Rows are points. Each table stands for the endless flat space through its points: a line for two points, a plane for three, and so on. The two share one point or none. Which?

First (2 x 3):
[[ 2 -2 12]
 [17 13 -8]]
Second (2 x 3):
[[11  2 -7]
 [23 18 17]]
They share: no point

First:
[[-21  21   6 -11  -3  25]
 [-13  20  11 -10   1  28]
 [-22  10  12 -10  -7  25]
 [-14  11  13 -11  -4  24]]
Second, 3 rows:
[[-24   1  -2  -7   5  22]
 [-14  16  18 -20  -4   8]
 [-18   9  10 -15   3  12]]
They share: [-19  11   8 -13  -8  19]

First (2 x 9):
[[-15   9  16  -8 -12  13  17   6   5]
 [-10   9  11  -4 -12  15  18  11   7]]
Second (4 x 9):
[[-19  33   9  -4   0   5  22  -9  23]
 [ -6  16  24 -20   5   0  24   4 -14]
 [-15   3  37 -22 -26  13   8   9   3]
 [-24   4  17  -9 -11  13  17   0  -1]]
They share: [-20   9  21 -12 -12  11  16   1   3]

First, 4 rows:
[[ 21   3  20   1 -36  10   7 -21  25   3  -3]
 [  5  23 -18  -5  -2   4 -21  -7  25 -27 -29]
 [ 24  38 -11  -5 -13  21 -10  -9  21 -19 -35]
 [ 11  28 -16  -8  -6   9 -17  -7  21 -25 -31]]
Second, 5 rows:
[[ 10  34 -14   0 -22  -3  -5  -2   4 -27 -35]
 [ 22  10  11  12  -6  24  19  15  24  -8 -17]
 [ -1  32 -10 -15 -27 -15 -26 -15  -2 -27 -25]
 [ 15  12  10   1 -15  17  10   5  22 -11 -17]
 [ -7  49 -22 -16 -43 -24 -19 -15 -10 -45 -51]]
They share: no point

First, 4 rows:
[[  2  21  43 -12  33 -10  23 -22  -1  37  19   9 -14  19]
 [-28  -3   7  18  -3  14   5  -4  -7   1  31  27 -50 -17]
 [ -9  -3  12  -3  28 -18  28 -16 -18  29   7  12  -3  -5]
 [-25 -21 -17  13  13 -14  24  -9 -28  11   3  18 -10 -27]]
Second (4 x 14):
[[-18   4   6   1  16 -17  14 -17  -7  26  14  13 -21   8]
 [ -6 -14  10  -5  -8 -17  42 -35 -37   8   2   3 -25  -4]
 [-19 -29   4  -1  15   8  33 -10 -22 -12  16  16  -3 -12]
 [-22 -29  12  -4   6   5  38 -22 -22  -9  16   8 -11  -6]]
They share: no point

First:
[[-32  23   8  -8  15   4 -21   3 -27  -7 -16  40  31  29   6 -21   4  -6
   -3  13]
 [-30  10 -18   2  -6   2 -24 -11 -37 -11  -2  15  14   8  -7 -28  14   0
   16  33]
 [-26  37 -10  -4   9   4   7   9  -7  -3 -12  22  19  13  14   3  22  10
    1   5]
 [-20   6 -31   9  -7  -4 -18  -5 -28 -13  -5   5  -1  -7 -15 -22  23   3
   17  29]]
Second, 6 rows:
[[-14  -1 -22  -1  20  11 -36   9  -5 -23 -16   6   0   4 -20 -21  34  -2
   -9  -1]
 [-12  30  -3 -19  15 -27 -45  31  -8 -45  26  29  18   3 -10 -11  45   4
   22  14]
 [-42 -15 -30  17  40   7 -28  29   7 -45 -20  50 -24  30  20 -21  14  -2
   19  41]
 [-12  29  -6  12  25 -32 -25  39  -3 -36  11  26   0  16   0 -19  13   3
   35  38]
 [-30 -20 -15   4  23  29 -48 -17 -19 -20 -40  -2   5 -11 -14 -34   6 -22
  -30  -6]
 [ -6   5 -17  -1   9   2 -31   4 -16 -15 -16   0   6  -6 -27 -20  29  -3
  -11  -3]]
They share: no point

First, 6 rows:
[[ -1  18 -14   4 -32  10   5  10 -31 -29 -13  16  15  37  20  16  21 -11
  -14  25  23  33   1  -7]
 [ -2  22 -14 -19 -19 -34  -1  17  -7 -34 -29  -8   8  12  28 -26   6 -47
  -14   1 -13  15  -8   9]
 [ 25  26  -7 -13 -18 -60  -1  43  34  -3 -17 -15   8 -11  30 -63  -8 -23
  -16  17 -15   5 -33  10]
 [-12  42 -27  -9 -34 -28   2  39  -9 -29 -18  12   7  21  25 -30   7 -25
   -7  15   1  18   3  22]
 [ 49 -18  24   4 -10  -6   5  -5   8   2 -11 -17  21   9  24   1  12   1
  -33  36  18  27 -43 -37]
 [  2  22   2 -25 -29 -30  17  29   5 -26 -19   4  20  22  42 -26   0 -35
  -10  23   1  21 -18   9]]
Second, 2 rows:
[[ 17  14 -11   3 -19 -13 -11  18  -8 -17 -20  -5  11  11  16 -15  15 -14
  -25  11  11  26 -20  -3]
 [ 14  23 -20  -3 -16 -22  -2   6 -14  -8 -11  -5  14  17  16  -9   9 -23
   -7  20  -1  17 -23 -12]]
They share: no point
